Each row of a before or after table is a point. The points were changed in one or more steps. Then noise was added and the rows were shuffled. The steps act on columns, c1 being the first. Name the steps. A step turns or swaps two columns, mirrors them in a line or flattens them onto one, adds a multiple of one to another, or multiplies or shifts one. Angles are multiples of 10 degrees, from the lower column toward the higher: turns from -170 to 170, lines from 10 to 170 but not 90. Use the fewest steps. Two steps may share a column if one is a turn and the other turns, adds or multiplies; they go together, in the order done. Otherwise the lowest column goes first.
(in the rows, 128 means zero)

Before, 8 rows:
[[ 96 113]
 [120  75]
 [ 89  97]
 [ 85  94]
 [148 114]
 [163 143]
 [168 148]
 [111 111]]
After, 8 rows:
[[136 132]
 [101 110]
 [ 82 102]
 [161 150]
 [106 116]
 [168 149]
 [ 98 112]
 [ 81 104]]
Steps: flatten c1 and c2 onto the line at 30 degrees

Before, 13 rows:
[[160 137  23 144]
 [117 113 142  93]
 [152 110  96 130]
 [153 120 132  97]
 [ 69 116 152 142]
 [136 106 101  96]
 [ 98 116 158 127]
 [124 109 125 107]
 [101 117 129  90]
 [135 105 141 155]
 [ 99 106  98 124]
 [141 104 146 100]
 [158 140 120 108]]
After:
[[117  99 142  93]
 [123  90 124 108]
 [ 99  84  98 124]
 [160 146  23 144]
 [141  80 146 100]
 [137  84 101  95]
 [ 98 104 158 127]
 [100 106 128  90]
 [157 152 120 108]
 [153 112 132  97]
 [135  81 141 154]
 [ 70 103 152 142]
 [153  93  96 130]]
Steps: multiply c2 by 2

Before (13 x 6):
[[119 116 104 143 121 139]
 [152 117  61 134 146  98]
 [110 140 171 160 117 184]
 [138  87 109 181 116 142]
 [165 136  78 150 140 150]
 [111 165 108  66 144 104]
 [129 102 129 135 155 138]
 [136 138 135 148  93  94]
 [168 160 152 133 138 112]
 [119 126  91 137 160 180]
 [142  56  62  96 111 140]
 [107 114  82 164 133 109]
 [118 145  92 128 127 158]]
After (13 x 6):
[[142  55  66  97  98 140]
 [127 102 148 136 109 139]
 [150 117  87 132  73  97]
 [166 134  99 151  86 154]
 [112 142 152 160 165 184]
 [118 115 104 141 119 143]
 [112 163 122  66 102 105]
 [140  83 109 182 127 141]
 [107 112  93 164  96 111]
 [166 158 151 129 135 112]
 [134 137 112 151 159  96]
 [115 146 102 126 104 158]
 [119 127 120 138  79 181]]
Steps: mirror c3 and c5 in the line at 20 degrees

Before:
[[136  89 109 103 127  99 127 103 140]
 [150 107 122 140 134  91 151 136 142]
 [142 154 119 125 108  98 160 128  92]
 [144 154 205 124 121 131 135 116 138]
 [ 85 157 123  97 130  83 128 114 156]
 [ 77 136 130 103 140 102 156 119  56]
 [137 141 107 150  25 105 136 106 155]
 [126 147 123 199 133  95 144 115 130]
 [116 141 244 122 124 115 155 138 157]
 [139 141 120 142  74  82 115 131  96]
 [136 122 118 109 140  91 120 120 161]
 [130  84 125  98 115 152 125 154 159]]
After (12 x 9):
[[130 147 169  69 131  95 143 113 131]
 [146 153  61  93 121 131 130 115 138]
 [ 87 158 118 158 130  83 142 114 155]
 [127  85 115 155 114 151 124 154 159]
 [133 122 129 151 141  92 119 119 161]
 [156 108 140 121 135  91 141 136 142]
 [152 154 136 135 108  97 154 127  91]
 [ 91 135 114 149 139 101 172 119  54]
 [134  89 130 159 126  98 125 104 140]
 [139 139 157 119  27 104 132 105 157]
 [133 142 141 120  74  84 111 130  97]
 [127 141  24  76 123 115 158 140 156]]
Steps: turn c1 and c7 by -20 degrees; turn c3 and c4 by -150 degrees

Before (8 x 11):
[[141 127 130 121 101 121 131 124 159 169  90]
 [ 89 139 155 160 157 123 133 137 158 130 108]
 [104 150 140 114 157 125 135 126 109 129 109]
 [ 87 135 137 109 160 112 156 127 163 119  88]
 [125 106 156 154 136 105 114 141 105 105  88]
 [ 94 147 139 150 120 115 149 142 146  98 121]
 [ 91  58 109 156 125  79 126 102 153 174 116]
 [249 146 152 125 155  69 122 139 156 125 132]]
After:
[[251 146 152 125 155  68 121 140 156 129 132]
 [ 89 139 156 161 157 123 132 137 157  98 105]
 [124 105 156 154 136 105 115 141 105  78  89]
 [ 91  59 109 156 126  79 126 102 153 146 117]
 [143 128 130 121  99 120 130 124 159 176  89]
 [ 86 136 136 109 160 111 155 128 163 137  88]
 [103 151 140 114 157 126 136 127 108 144 109]
 [ 94 148 139 151 122 116 149 143 147  74 121]]
Steps: add -1 times c4 to c10

Before:
[[145 162  97 107  95 109  75 184  97 144 139 146 130 103]
 [178 141 131  94 114 153 182 129 134  95 136 153 140 129]
 [ 97 112 125 108 122  71 140 123 117 155 148  87  82 206]
 [113 115 164 119  91 162 159 134 104 105  82 145 175 145]
 [138 131 135 109  96 168 133 105 144  94  92 110 166 134]
 [124  86 165 122 114 154 173 104 126 104 109 107 170 102]
 [134 145 142 125 147 147 159 155 120 145 113  97  77 170]
 [136 140 160 146  87 171 158 113 127  84 108 147 119 116]
 [176 184 155 152 126 121 183 133 148 137 112 136 122 147]
 [156 140 106 117 108  85  87 182  84  88 131 115 137 132]
 [102 119 127 172 125 118 158 167 139 167 160  83  93 222]
 [125 173 128 135 144 122  58 178  97 112 149 159 145 133]]
After, 12 rows:
[[175 184 126 155 124 147 182 133 138 134 116 128 153 136]
 [125 172 110 133 124 133  58 177 116 111 150 127 120 136]
 [145 163 135 106  93 101  75 184 115 144 135 146  98 142]
 [138 132  87 110 111 139 131 104 135  95  95 136 120  90]
 [126  86  75 120 126 107 172 107 125 104 109 128 151  98]
 [100 120 163 169 143 220 158 167 132 169 156 116 138 154]
 [157 141 128 122 116 123  86 182 111  87 131 131 104 173]
 [135 141 123 145  91 122 161 112 125  87 107 153 161  83]
 [114 116  70 116  91 155 160 134 118 104  78 148 143  97]
 [181 140 117  96 106 133 182 128 128  95 137 142 126 106]
 [133 145 172 119 154 175 162 154 126 147 112 113 159 114]
 [ 97 111 172 109 139 196 141 126 123 153 148 123 140 196]]
Steps: turn c3 and c13 by 110 degrees; flatten c5 and c12 onto the line at 150 degrees; turn c6 and c14 by -80 degrees; multiply c9 by 0.4

Before (9 x 18):
[[134 121 180 150 129 149 178 152 124  97 157 113 193  75 118 135 153 126]
 [133 174 151 155  61 115  97  84 124 107 142  99 127 164  91 121 102 163]
 [140 154 162 148 150 152 184 146  85 136 109 132 166  69 139 131 168 123]
 [148 171 143 155 127 104  85 103 109  79 140 145 127 186 102 137 105 143]
 [147 163 176 147  95  90 119 100 135 105 124 152  89 160  79 134  92 135]
 [115 171 106  69 148 139 109 124 111 132 147 108 115  96 133 137 152 106]
 [104 154  76 118 142 118 136 102 131 151 157 117 103 107 115 122 166 128]
 [122 137 110 126 162 113 113 117 116 145 132  89  96  75 146 144 158 118]
 [109 126 109 113 140 149 123 119 108 138 149 105  71 103 136  94 166 123]]
After:
[[103 154  74 116 144 132 137 102 132 151 125 118 104 107 116 121 204 156]
 [109 126 110 113 132 105 122 119 107 140 123 106  72 104 137  94 205 147]
 [147 173 143 155 136 152  84 102 112  81 140 145 126 186 102 137  82 141]
 [148 162 174 146 110 177 118 100 135 104 137 153  89 160  78 132  57 126]
 [132 174 151 154  69 165  97  84 123 107 159 100 127 164  92 122  76 149]
 [123 137 111 125 164 131 114 118 117 143 117  89  96  74 147 142 187 130]
 [141 154 163 148 140  97 184 146  84 136 126 133 166  71 140 130 210 108]
 [134 122 179 149 121 109 178 151 126  97 120 113 194  76 119 134 179 156]
 [115 169 104  69 142 112 110 125 113 133 104 108 115  98 134 138 175 142]]
Steps: mirror c5 and c6 in the line at 170 degrees; mirror c11 and c18 in the line at 50 degrees; multiply c17 by 2

Before:
[[112  94 136 130 143 106 178 102 147 116 129  90 127 125 122 116  93 165
  106 148 116  90 157 141]
 [118 114 147  98 128 146 159 130 185 169 141  86 149 154 129 130  90 174
  132 170 114 141 144  99]
 [133 115  93 102 113 162 115 119 161 192 137  88 121 114 104 140 125 119
  162 136 117  99 164 151]
 [104 147 131 119  48 152 106 111 136 124 162 129 123 156 155 134 106 138
   89 179 113  69 156 124]
 [169 132  93 143 114 144 148 134  90 148 172 127 136 165 112 135 128 123
  138 143 162  99 124 160]
 [125 168 139 137 135 170  97 108 120 109 123 110 135 162 144 153 148 158
  113 122 158 108 135  88]
 [125  91 132 186 112 184 164 174 110 127 175 156 163 161  98  92 118 125
  175 191 149 116 158 107]
 [127 163 115 127 134 151 182  81  99  98 159 140 189 115 139 118 130 108
   76  98 112  65 163 129]
 [167 121 195 101  91 147 103 154  97 160 154 101  86 140  94 137  56 118
  116 167 139  78 128 132]
 [111 159  93 155 141 135 210 101 177 175 156 155 119 148  86 129 172  67
  109 124 155 123 144 124]]
After, 10 rows:
[[118 145 131 115  51 155 134 158 149 124 163 121 124 156 154 130 123 137
   89 181 110  71 152 127]
 [121 157  94 151 143 139  57 106 116 175 157 181 119 149  83 125 195  66
  105 125 158 125 144 124]
 [120  97 137 130 142 107  65 111 167 117 128 108 126 129 122 118 125 170
  106 144 118  86 162 135]
 [125  94 132 187 111 183 139  75 128 129 177 166 166 156  98  89 106 129
  172 193 148 119 160 108]
 [146 131  93 141 111 144 119 111 111 150 177 136 136 165 113 135  95 126
  137 141 162  99 126 159]
 [127 169 138 135 134 171 134 157 109 109 124  99 133 161 145 147 133 158
  115 122 160 107 135  89]
 [124 160 117 126 135 152  62 132 112  99 158 160 190 113 138 117 103 109
   77  99 113  62 162 131]
 [130 116  93 107 111 163 121 132 147 191 135  87 119 113 104 142 152 120
  161 138 116 100 163 151]
 [124 112 146  96 127 145  92  98 192 172 142 101 151 151 128 130 157 175
  136 173 110 144 143  94]
 [141 125 196 102  93 145 153 120 175 157 154  94  85 138  97 138  65 117
  118 167 139  78 128 131]]
Steps: multiply c1 by 0.4; turn c7 and c12 by 20 degrees; turn c7 and c8 by -140 degrees; turn c9 and c17 by 60 degrees

Before, 12 rows:
[[128 113 120 154 119 140  77 115  63 121 138  81 150 142 144 162 136  80
  151 133 138 134  96 121 191 134 134 149 117  97 139 162]
 [113 112 143 131  98 120  97 116 159 127 143 135 150 118 147 160 136 125
  139 103 117 135 101 133 119  85  69 132 111 228 150 125]
 [112 138 143 155  76 179  97 139 146 146  87 119  99 224 139 138 161  86
  149 129 118 122  99 119 116 129 134  55 124  92  95 132]
 [115 129 130 153 121 126 126 127 125 155  58 126 139 142 151 124 110 166
  148 121 113  82 128 139 110 140 124 120 119  83 146 143]
 [154  96 115 150  91 117 129 120  87 146 143 123 147 109  68 136 103  94
  115 116 192 109 166 108 120 104 132 148 173  93 162 104]
 [148 107 122 157 126 130 126 133 128 158 145 108 116 159 112 128 152 146
  148 132 111 133 119 144 129 127  82 144 120  85  82 158]
 [171  75 123 110 105 133 138 117 117 161 126 119 117 121 119 157  98 125
   46 153 126 103 126 135 117 131 127 136 115  86 146 104]
 [184 128 152 154 126 138 127 114 154 156 142 137 154 124 136 153 121 101
  101 130 122 124 102 144 123 113 132 141 136  87 113 114]
 [134 137 115 100 116 138 134 115 154  81 135 123 147 131 146 135 103 127
  143 108 183 130  97 141 102 139  78 125 123 126 144 103]
 [145 137 121 147  62 132 114 121 160 135 111 120 145 116 135  91 126 129
  148 155 120 110 116  92 191 106 116 139 141 122  54 102]
 [115  99 131 143 127 114 117 167  96 150 105 135 130 126 132 149 119 167
  144 193 115 104 126 101 104 131 135 142 129 124 133 172]
 [129 131 138 141 127 120 133 130 160  60 143 128  84 116 143 119  99  87
  126 108 142 125 107 138 102 130 111 121 100 110 157 108]]
After, 12 rows:
[[123 115 120 153 116 103  77 115  90 121 138  81 149 143 145 161 136  78
  152 132 138 183  97 129 191 135 133 148 122  83 143 163]
 [135 105 122 157 132  90 124 133 132 159 144 108 117 158 111 127 155 148
  147 131 111 131 119 112 129 128  83 144 134  95  82 160]
 [167  94 117 151  85  91 128 121  87 147 143 122 145 111  66 135 103  92
  117 116 192 145 165 135 122 103 131 148 160 126 165 102]
 [143 137 119 150  54 125 113 122 137 135 113 122 146 114 135  91 126 130
  148 154 119  91 116 139 190 105 116 138 141 115  54 104]
 [117 131 130 153 126  84 128 126  92 153  59 125 139 141 153 124 112 164
  147 121 113 100 129 116 109 139 124 118 120 104 144 146]
 [107 112 142 130 102 220  98 116 154 128 142 134 150 119 146 159 138 123
  137 103 116 108 101 113 119  85  68 131 113 210 148 125]
 [129 137 114 101 120 131 136 116 147  80 135 124 147 132 146 135 106 128
  142 107 183 108 100 111 102 139  78 127 129 109 145 104]
 [115 131 137 142 130 107 133 130 147  59 142 127  81 115 146 119 102  87
  127 108 143 102 104 117 102 130 111 122 117 131 157 106]
 [119 100 130 145 116 120 117 165  88 149 107 135 133 126 133 150 117 164
  143 193 116 138 129 155 102 131 135 142 122 151 134 173]
 [146  75 120 109 108  88 138 118 102 162 128 119 117 122 118 158  98 125
   45 152 126 122 128 114 118 128 128 134 145  90 145 105]
 [164 129 154 152 131  93 129 114 140 155 142 134 156 125 133 152 121 102
  101 131 120 104 101 112 123 112 133 141 159  82 110 112]
 [116 137 144 154  76 110  96 138 134 147  86 119 100 223 139 138 160  84
  149 130 117 111  97 117 117 130 135  55 120   8  94 134]]
Steps: flatten c1 and c29 onto the line at 40 degrees; mirror c5 and c24 in the line at 10 degrees; turn c6 and c30 by -70 degrees; multiply c30 by 2; turn c9 and c22 by -50 degrees
